Each wall is flat, endless, passes through zero and stands at right angles to its row. A trip goes straight from one point to another. List the walls that it crosses, first one first.
In the rows, 128 means zero.

Walls:
(1): [223 120 181]
(2): [205 130 170]
(3): [94 37 54]
(4): [162 149 125]
(5): [124 100  41]
Trips:
[136  88 123] to [ 79 123 108] => 2, 1
[142 154 160] to [159 160  12] => 5, 1, 2, 3
[144 129  90] to [ 79  93 112] => 4
[175 118 105] to [176 161  92] => 3

Walls:
(1): [130  78 119  98 106 188 122 163 140  94 122  95]
(2): [107 108  80 142 117 158  76 105 105 166 135  57]
(3): [ 73  91 179 108 124 193 135  72 122 116 132  91]
(4): [100 151  96 111 118 167 137 108 153 180  82 110]
(5): [111  61 118 121 148 142 152 132 149 100 177  94]
Trips:
[ 80 153 149 108 131 140 180 114  91 122 159 150] to [113 121 120 156 106 150 145 147   7 137  66 170] => 5, 4, 2, 3
[129 108 101 196 149 124 135 171 162 163 151 179] to [166  93 108  86 116  97 117 117 178 103 168 119] => 1
[130 182 119 181 146  63 102 107 108 123 131 170] to [162 102  77  95  78 113 105 101 161 113 136 131] => 2, 1, 5, 4
[164 122 156 186 139  98  82 152 151 143  55 131] to [127 138 111 111  94  64 132 108 123 112  83 124] => 4
[ 58 132  64 127  99  82  91 100 147 102 143 151] to [134 131 161 148 114 182 169 130 128 126  79 107] => 3, 5, 1, 2
[135 175 105 115  89  93 115 132 120  98 125  82] to [157 131 177 156 114  74 114 131 132 102 145 148] => 2
[114 129 131 128 129 106 176 125 150 127 134 148] to [152 164 106  88 131 149 113 167 165 156 107 129] => 4, 5, 1

Walls:
(1): [ 94  82   7  92 121 136 140 121 120 151 144 210 113 109  96 161 112 140
 116 152 134 191 137 131 160  26  83 192 135 144 129 173 103 174  88 120
 115 168 109 107 119 139 105  84 115 124 147 194]
(2): [ 62 173 101 150 167 116 104 101 153 156 151 179 105 182 119 127 141 127
 145  85 112  96 148 180 111 161 141 111 192 142 157  78 182 101 184  97
  88 151 116 126 103 166  75 202  97 117 165 118]
(3): [133 114 164 145 135 171 177  61 166 127 156 108 131 142 164 165 132 114
 156 136 179 167 170 103 137 177 138 134 138 146 130 148 142 127 122 211
 131 133 164 137  59  91  81 237 140 109 205 184]
(4): [122 103 132  98 121 144 115 134  49 113 126 177  89 223 117 124 129 104
 127 107  89  95 205 122  88 102 154 224 148 147  83  61 113  67  83 180
 122 142 131 165 198 152  95  60 106 153 133 133]
(5): [188  93 182 162 127  87  95 165 183 161  83  56 167 139 111 171 112  94
 175 148 142 101 141 168  89 108 185 139 128 158 167 196 122 105 195 123
  79  78 187 125 106  96 139 156 143 115 145 221]
(6): [127 158 108 128 193 128 108  98  72 127 135 118 125 158 115 120 102 162
  98 100 121  89 106 182 204 172 163 131 113  47  36 142 134 144 152 152
  71 152 105  96 144 129 159  98  93 171 119  92]
Trips:
[ 85  96 175 122 135 129  95 123  93 127 196 104  72 145 124 162 130 144
 131 121 131  61 144 109 116 110 146  99 124  85 144 140  88 173 127 122
 139 100 131 129 125 175 123 156 167 101 173 128] to [ 95 125 167 183  71 143 114  87 124 121 209 138 112  84 107 134 175 126
 108 120 111 137 174 151 119 137 213  99 102 187 135 117 160  93 124 127
 102 126 128  73  99 120 184 131 178 122 163  84] => 6, 4
[207 124 157 143 128 107 164 116 123 112 133 107  74 145  45 128 108 141
 141 122 114 118 123 101 174 126  76 207 173 182 148 169 105  91 114 141
  84  73 189 199 131 133 139 167  69 103 167 125] to [144  90  70 149 105 145 178 171 147 183 129  89 133  99 141  77 167  90
  51 144 175 161 194 112 107  82 101 136  92 134 105  67 117 197  93  95
 179 150 153 141  90 117 125 182 104 112 171 129] => 4, 5
[106 100 183 139 110 171 159  91 112  65 125 166  96 164  64 109 134 119
 120 172 185 154 149 156 146 136 127 192 159 133 111 139 158 135 150 116
  78 138  85 107 174 207 117 156 157 120  62 145] to [135 206 225 144 166 144 125 157 123  43 132 189  87  92 146 130 138 169
 123  49 103 144  59 152 147 146 143 137 123 105 181 152  99  83 117 117
  79 176 171  89 159 117  81 139 209 114 139  71] => 1, 3, 4
[126  44  80  87  92 172 159 159  53 161 106  98 131  84 219 104 111 200
 182  93 113 131  73 130 206 137 131 172 148  73  38 196 166  26 121 211
  88  95 138 107  89 114 128 181 110 166 155 106] to [188 141 129 199 233 247  96 159 121  93 122 124 133 102 165 132 117 125
 110 104 109  78 112  90 113 160  82 115 122 137 152 124  65 127 117 133
  79 210  86 104 166 124 117  99 100  42 130 111] => 1, 3

Walls:
(1): [174 130 129 112 148 118 176 115  93 177 120 135  75 166 165 126  96  70
 225 172  98 165  95  74 141  71 120 130 171 157 133 119 192 206 186  94
  96 134 163  64 130  72 131 110 136 144 182 137]
(2): [146 141 136 161 115 174 117  42 125 217 132 173 114 155 108 126 149 122
  94 138  91 207 120 166 113  97 101 103  49 113 159 140  83  51 121  82
 180 179 151  90 149 188 179 134  93 111 144 178]
(3): [123 138 109 134 104 131 154 136  58 101 116 120 159 133 176  98 106 163
 151 138  86 105 162 125 161 140 132 117 101 162 153 105 175  96 119 100
 109  92  68 127 139 130  95 127  61  88 169 124]
(4): [122 107  76 151 153  95 179 153 173 111 106 106 156 137 183 219 140 154
 186 100 103 159 160  93 113 113 148 186  87 105 154 144 122 179  65 138
 114 198  93 122 162 163 106 158  87 120 181 143]
(5): [ 88 110 179 153 153 151 122 166 142 153 151 109 134 158 162 149 112 146
 113 157 123  29  66 168 121 134 146 125 106 121 115 150  84  91 114 138
 152 118 107  56 116 118 204  72 161 168 104 119]
(6): [115 111  84 123  99 148 136 111 124  27 161 111 145 137 151 180 152 125
 161 117 132 140 218  86 140 162  79 178 101  99 155 122 136 146 151 141
 138 116 120 115 110 135 126 136 117 139  84  84]
(7): [144 132  82 189 133 137 145 162 152  93 143 117 113 133 121  41 131 117
 106  91 129 119 105 189 132 124 113 159 180 115  66 116 145 128 118 125
 124 178 152 145 195 170 148 114 134 120 140 149]
(8): [130 119 152  67 178  76 113 103 169 153 150 119 178 150 106 181 131 104
  76 145  99 137 126 178 110 168 113 139 124  73  96  78 142 156 107 138
 101 207  80  93 138  89 121 174  73 148 179 173]
(9): [105 166 175 132 125 151 114 153 113 136 163  78 113 127 122 104  97 128
 111  87 202  98 184 126 151 159  57  94  99 130 185 154 146 102 141 111
 103  89 124 167 184 153 123  74 135 179 128  79]
(10): [146 154 176  94  81  90  80 128  61 223 123  73 143 104 119 126 126 131
 146 123 105 103 107 138  93 161 176 114  68  92  66 133 136 131 191 136
 121  99  86  92 113  89 114 111 115 131 177 191]
(11): [135 100 173  39 149 116 149 137 192  73  96  53 139 185  88 166 136 164
  98 117 123 160 181 135 169  74  82 189 143 163 135 136 146 127 133 112
 104 141  88 139 180  89 121 163 106 149 139 201]
Trips:
[111 141 154 154 154 128 169 199 121 141 154 103 194  88 111 149 108 142
 210 168  39  72  99 174  96 190 111  96 100  95 159 121 119 126 138  85
 157 134 126  79  71 101 188  86 213 142 101 176] to [144 125 133 140 138 124 178 131 136 149  79 116  63 159 116 124 116 112
  51  86  95 142 155  97 128 132 144 148 149 106  34 169 127  99 135 180
 126  67 150 142  97 112 163 138 100 148  92  49] => 8, 1, 7, 6, 10
[191 114 115 143 174 104 118  55 135  67 143 211 143 152 188 187 134 113
  63 120 204 165 124 133 105  74 120 116 122 139  97 174 130 160  67  60
 180 111  93  87 203 181 131 206 134 181 137 169] to [136 165  83 189 149  89 100 115 158 121 152 149 144  88 173 155 145 156
  85 125 140 146 117 123 112  98 127 206 162 105 152 155 114  89 107 160
 137 128 105 103  94  96  88 109 104 172  71 122] => 5, 11, 2, 7
[123 152 137 128 134  74 156 185 113 168 149 156 119 176 143 113 102 127
 119 211 192  82 160  75 110 136 133 148 103 157  94 143 113 136  88  73
  52 140  94 131 149 154 140 125  71 144 104 147] to [108 126 103 103 132 197  86 161 126 125 139 137 119 107 113  86 185 153
  62 113 159 202 158  87 138  75  54  59 120 199 128 160  73 108 180  74
  64 188 134  64 143  71 140 141  82 116 107 117] => 10, 2, 4, 5, 8, 3, 6
[106  88 172  70 125 164  36 141 126 136 107 157 122 137 199 130 208 210
 141 146  83 134 114 194  93 148 114 167 160 116 168 159 145 170 118 133
 191 182 101 100 133 121 168 125 104  93  98 170] to [172 168 113  88 114 121 100 140 176 170 103 115 124  87 196 174 130 170
 155 141 157  78 128 124 175 137 169 109 167 138  95  96 214 118  88 153
 108  57 137 130 104 102  61  86  70 187 170 144] => 6, 3, 2, 1, 9, 5

Walls:
(1): [149 193 137 171 140 192 127 141 112 135 101 157  84 134 135 124 113 130
 132 140 118 147 102 116  91  95 109 140 135 129 156  87 131 158 101 128
 141 184 159 107 165 120 117 108 122 107 141 127]
(2): [124 111  75  99 156 157 121 128 175  87 126 133  70 112  87  76 154 133
  96 142 158 161 122 123 135 154 178 120 170  68 159  92 131 121 163  94
  76 137 180 145 152 163 122 132 190  99 158  90]
(3): [135 115 151 131 143 174 112 111 111 170 123  95 121 106 192 121 100 162
 110 114 111 172 161  94 118  39  65 145 149 137 111 110 130 123 121 161
 149 118 100  71 165 105 154 111 168 110 117 184]
(4): [ 67 158 127 159 224 128  82 113  70 135 150  84 154 119  97 111  71 161
 126 148 142 125 171 121 159 168 172 135 126 131 176 155 133 171 131 134
 117 173 147 125 197 149 108  80 122 152 168 101]
(5): [169 175 115 107 130 101 140 158  86 161 168 105 123 131 165  65  57 150
 101 159 100 125 140 169  57 152 125 190 119 160 186 178  75 117  98 166
 136 107  91 113 164 107 120 110 162 102 115 131]
(6): [127 158 168  68 149 106 119 101 129  98 103 148 132 128 141  51 172 105
 119 158  92  91 123 102 128 112 149  81 117 134 139  86  69  95 178 123
  93  81 150 132 124 159 119 100 121  95  81 101]
Trips:
[ 99  51 107 195 152 175  93 186 129 192 168 103 184 112  92  70 111 101
 123 114 177  72 108 127 164  64 162 160 150 154 116  72  96 171 113 148
  62 141  92 152 129 106 145 145 126 142 156 158] to [148  81 107  72 155 111 138  61 136 138 163  98 146 101 174 122  97 177
  88 149 115 104 165  91  82 152 104 161 111 149 136  86  90 138 125 140
 162 108 149 174 121 123 159 104  77 113  76  96] => 2, 5, 6
[116 157 106 114 123 104 108 155 107 136 156  99 146 103 153 155 133 166
 104  59 111 152  48 101 167 137 100 108 151 157 107 131  98 100 155 121
  76 185 106  80 136 173  91  92 112 171 110 154] to [157 133 136 100 116  79 150 104  43 130 146 127 109 139 129 118 142 107
 203 145 102 130 155 139 124 155 140 138  88 161 113 130 170  70  98 107
 133 156 143  82 111 169 127 100 111 111 125 187] => 6, 5, 3, 4
[ 57 147 149 189 167 143 129 136 161 130 175 123 112 181 149 172 140 130
 165 130 154 172 168  42 158 166 115  98 132  73 151 154 134 125 186 150
 141 151 139 128 146 170 170 141 119 182 121 164] to [136 162 114 101 117 129 108 130 128 126 205 112  77 131 191 204 139  55
 104 103 123  90 126 118 114 128 110 119  71  82 126 142 106 178 109 171
 149 102  97 152 122  95 126 121 116  34 141 119] => 2, 1, 4, 5
[110 132 152 152 137 158 147  57  94 148 168 132 190 138 118  88 117 169
 112 130 102 108 210 134 129 118 112 172  79 127 160 126 149  87 127  76
 109 151 120 161 160 154 141 123 113 159 129  87] to [111 161 169 125  93 110 158 147 158 142 112 151  87 170 125 151  61 115
 112 118 116 110 117 155 108 100 139 128 138 194 139  65 112  76 188 146
 164  41 101  67  85 165 122 108 138 120  58 114] => 4
[114 142 122  91 169 101 117 118 192 125 134 116 150 149 110 109 134  81
 145 163  93 146  96 126 130 122 108 127 163 120  53 105 146 110 111 159
  79 148 131 127 159 150 106 123 153 107 141 112] to [153 145 164 104 115 140 156 110 117 133 140 173 141 113 122 134 130 120
 113 167 130 151 170 155 113 147 140 160 131 154 135   7 138 133 141 132
 151  95 144 111 100 169 125 118  93 123 159 143] => 1
[ 53 117 124  62 151 104 105 123 126 115 130  78  99 108 175 120  70 100
 158 110 157 179 141  69 152 115 186 162 146 163 145 225 107 100  98 169
 175 124  93 115 142 154 118 141 103 191 122 105] to [140 128 129 114  89 115 122 167  96  96 108 111 139  90  61 148 109 130
 158 202 132 115 121 157 159  99 115 136 145 146 133 188 127 132 157 169
 121 133 112  87 142 143  93 130 121 134  96 117] => 3
[168 126 137  75 146 121 190  96 133 176 152 146 162 188  93  57 192 151
 154 224 190  83 128 120 140 161  94 134 107 117  86 166 112  96 145 102
 133 163 185 145 153 128 158 112 133 145 104 149] to [136 104  93 174 155 127 114  95 130 146 153 124 116 108 146  85 103 104
 105 120 163 137 154 122  67 134 180 124 106 120 152 177 137 170  99 159
 101 166  81 148 124 113 130 109 115 161 131 127] => 4, 6, 1
[165  90 154 114 118 108 120 137 120  73 116  55 120 163 109  89  69 116
  76 115  93 119 127 147 141 166  74 160 110 133 159 142 135 119 161 190
 110  96 172 148 156 120 194 157 171  98  58 146] to [128 133 115 134 127  89 157 137 127 129  89 176 104  89 143 140 149 108
 137 142 161  93 142 112 128 102  56 166 155 163 138  51 108 143 104 142
 128  78 129 122 154 116 106 113 102 161 123 101] => 2, 1, 5
[118 163  91  75 134 128 191 155 119 150  96 147 171 132 133 137 138  99
 128 145 111 133 164  91 126 152 166  96 133  34 121 184  94 125 133 170
 126 120 125 109 119 149 177 144 195 128  78 164] to [145 114 114 172 117  73  80 106  64 106 110 145 173 160  99 168 125 171
 104 197  89 112  85 134 131 177 119 130  89  88 122 118 136  89 116 131
 145 132 162 127 153 113 130 126 116 111  88  29] => 3, 4, 2

Walls:
(1): [173 143 147 151 111 153 184 120 135  78  88 162 131  92 131 163 162  97
 128 108  86 107  92 120 106 191 110 109 105  93 116 191 134 108 139  74
 144 130 111 129 132 153 123 159 132 113  83 114]
(2): [118 124  87  73 122 119 117 106 158 117  79 140 111 190 200 153 141 129
 125 116 125 179 187 127 131 161 187 199 210 133 143 108 104 170 115 165
 158 138 104  81 125 107 142 102 121 127 130  48]
(3): [115 180 150 102 125 140  93 103 116 147  81 122 133 175 150 132  95 161
 118  87 125 178 126 110  84 188 134 168 129  79 172 112 105 161 114  58
 105  97  75 127 160 115 104 128  69  99 107 111]
(4): [135 110 129 159 140  87 131 127 135 159 112 131 133 102 176 137 110 107
  66 157 117  97  97 133 101 121  82 118 108 108 142 137 156 146 147  96
 196 101 132 142 141 155 166 128 155 109 130 128]
(5): [145 125 114 109 123 170  92 132 175 121 130 125 114 134 113 153 108 108
 150  42 151 123 150 196 118 157 132 110  46 145 129 107 102 136 138 112
 100 133 120 126 153  90  95 107 136 105 159 111]
(6): [127 161 117 163 151 107 132  88 134 128 140 154 135 193 125 164  92 112
 150 107 145 142  87 151  94 144 133  95 125 145  35  99 139 132 117 148
  99  78 116 125 155 107 116 119 126 125 183  75]
Trips:
[146 130 129 166  75 129 140  51 125 111 157 145 141 137 115  74  61 108
  98 128 139  91 124 102 139 165 160 120  91 131 107 167 123 153 125 103
 139  86 115 147  78 151 166 173  77 121 139 178] to [ 73 128 141 155 123 135  71 129 154  92 144 133  40 119  68 135  92 144
 139 118 122 125 119 121  95 103 182 133 151 149  91 127  90  92 123 108
 122 129 118 141 130  93 163  48 141  92 105 127] => 5, 4, 1, 2
[123 102 138  72 169 137 160 134  81 119  90 129 138 158 106 161 151 118
  93  97 124 149 143 142 132 109 169 102 122 114 119 127 136 146 142 128
 164 112 101 134 138  87 110 175 146 138 131 116] to [139  94 131 186 116 147 143 142  67 118  82 145 161 115 175 160 140 117
 170 114 114 149 118  84 132 159 143 112 141 121 110 156 155 101  88 191
 132 143 108  87 120 102 143  98 132 123 113 143] => 5, 3
[169  92 125 109 169 115 118 116 166 151  85 135 146 151 106 162 114 121
 100 129  58 121 111 110  84  92 107 141 139 192 130  86 151 124 114 198
 157 182 112  99 112  54 170 123 116 115 131 108] to [170 153 100 111 121 102 111 138 206 171  87 160 135 104  81 153 142 130
 148 145 116  80 174 125  84 179 168 143 144 167 111  74 164 120 177 145
 108 131 125 139 146 168 130 127  81 153 181  94] => 5, 4
[114 154 132 120 128  95 143 105 164 118 118 140  95 106 115 159 151  64
 125  92 108 141 151 134 116 115 112 165 128 160 157 148 159 126  93 143
 114 105 137 117 140 162 141 145  83 174  73  75] to [105  88 123 179 109 128 113 135  89 105 121 153 115 179 134 133 111 119
 145  91  90 164 131  96 145 136 120 158  94 136 124  86 128 105 125 167
 146  86 148 114 119 130 143 108 141 121 219 121] => 6, 5, 1, 3
[103 127 101  98  92 153  98  65  80 109 134 160 108  80 124 185  84  94
 178 163 109 143  90 154 192 103 134 159 126 223 135  36 163 119 130 114
 135 132 129 128 127 153 148  62 112 146 143 139] to [133 108 126 181 186 120 142 130  97 108 176  97 173 167  92 147 179 129
 123 152 110 143 149 162 116 193 121 176 127 120 156 126 148 182 121 131
 140 119 108 108 122 176 139 104 109 122 121 122] => 5, 3, 4, 1
[129 102 135 172 140 129 195 158 101  84  97 146 173  95 103  95  40 122
 160 107 136 149 111 158 142 161 133 176 126 156 149  82 157 110 116 186
  98 128  92 136 105 207 101 175 114 155  63 108] to [120 141  51  83 178 155 116 112 193 144 128 131 160  48 114 169 104 138
 101  85 109 163 185 162 142 164 183 131 185 113  78 108 168  94 189 169
 157  95 156 131 124 152 125 183 169 146 156 144] => 6, 2, 5, 1
